Rows are points. The window is the flat piece filled in between its corners: a triangle in 3 columns, a solid with four corners in 4, and so on. A path goes straight from each point to the next, and from the last back to the first. List the points from which the path goes on through the window.
In the rows, zero is written as 128.

Window, 3 rows:
[[180  62 169]
 [120 218 117]
 [106 134 118]]
Path:
(1): [ 98 220 143]
(2): [143 188 107]
(3): [136 147  68]
(4): [106 105 150]
(5): [ 91 109 183]
(6): [168  85 107]
(7): [199  95 109]
(8): [131 101 190]
Through the window after points: 1, 7

Window, 4 rows:
[[124 122 174 104]
 [132 122 127  79]
 [188 107 174  84]
 [108 235  81 175]]
Path:
(1): [139 194 124  80]
(2): [146 176  76 209]
(3): [158 128  91 129]
(4): [115 170 131  76]
(5): [143 154 183  58]
(6): [140  55 163 121]
(7): [181 113 149 106]
(8): [152 170 168  58]
(9): [135 170 162  69]
(10): [ 91 117 119 172]
(11): [179  63 164 103]
(12): [156 139 169  60]
Through the window after points: none

Window, 6 rows:
[[117 159 121 161 165 161]
 [ 93 111  91 206 240 184]
 [113 100 154 170  86 138]
 [160  97 206  70 129 188]
 [241  77 133 133 127  41]
 [146 103  67 157  98 131]]
Path:
(1): [ 73 116 123 124 141  86]
(2): [155 127 128 185 126 183]
(3): [177 121 153 193 113 164]
(4): [ 84  80  46 117  91  97]
(5): [ 95 109 123 111 133 101]
(6): [215 155 127 176 118 187]
(7): [192  82 136 188  97 127]
(8): [145  84 125 129 127 103]
Through the window after points: 1, 3

Window:
[[160 214  80 132 105 117  72 161]
 [ 75 168  55  87 160 144 116 103]
 [ 83  98 186 155 161 107 110  96]
 [ 62  30 100 117  91 159  92  97]
 [ 91 122 112 166 164 184 178 112]
 [111 150 113 109 108  89 201 153]
 [249 160 116 114 175  77 198  76]
 [ 97 113 224  69 140 138 115  85]]
Path:
(1): [118 140 135 138 153 108 135  57]
(2): [ 87 128 118 131 141 145 121  68]
(3): [106 120 118 117 159 148 102 135]
(4): [120 104 131 112 174 146 106 114]
(5): [ 99 124 162 117  94 132  99  58]
(6): [114 136 158 142 100 129 137  81]
(7): [167 111 138 119 169 112 107 179]
(8): [156 142 118 103 147  98 132 136]
(9): [151 182 135 111  88  95 144  83]
(10): [ 97 151 174 115 110 127 128  74]
(11): [104  72 168  48 193 148 108 126]
(12): [ 92  80 152 106 211 129 151 177]
(13): [ 87 111 145 126 133 149 168  75]
(14): [ 80 154 122 166  71 148 120  59]
(15): [ 94 117 131  92 167 121 102 188]
(16): [179 109 140 100 186 155 101 146]
Through the window after points: 10

Window, 9 rows:
[[ 87 163   9 166 249 138 130 128 157]
 [ 98 122 122 133 106 142  91 100  81]
 [138 103 142  53  92 106 224  69 132]
 [110 108 170 162  47 162 114 142 136]
 [ 88 182 118 172 166  92 135 105 153]
 [177  93 159 129 101 126 113 123 101]
 [145 146 173 128  92 183 123 143  75]
 [173 152 114  70  42  97 197  55 153]
 [123 121 144 123  75 125 108 186  74]]
Path:
(1): [ 74 114 142  86 115 114 103  93 198]
(2): [ 93 149 137  73 123 103 121 132 187]
(3): [124 124  95 179 126 133 157  99 104]
(4): [132  97 103 113  96  89 206  72  60]
(5): [131 135 175  47 100 146 163 117 198]
(6): [123 137 129  85 110 173 100 162 123]
(7): [107 121 121 244 152  75 140 130  61]
(8): [124 111 121 111  80 118 198  99  96]
(9): [155 140 164  47 116 123 143  75 181]
(10): [147 122 137  41 187 117 118 112 162]
(11): [117 137  92 174  95 137 134 107  98]
(12): [ 83 147 101 188 116  97 209 102 101]
(13): [123 147 111  99 132 137 120 103 144]
(14): [132 130 116  40 142 141 121 168 163]
(15): [113 138 120 189  91  97 158  72 105]
(16): [169 171 104 177 149 114 208 117  54]
Through the window after points: 4, 8, 10, 16
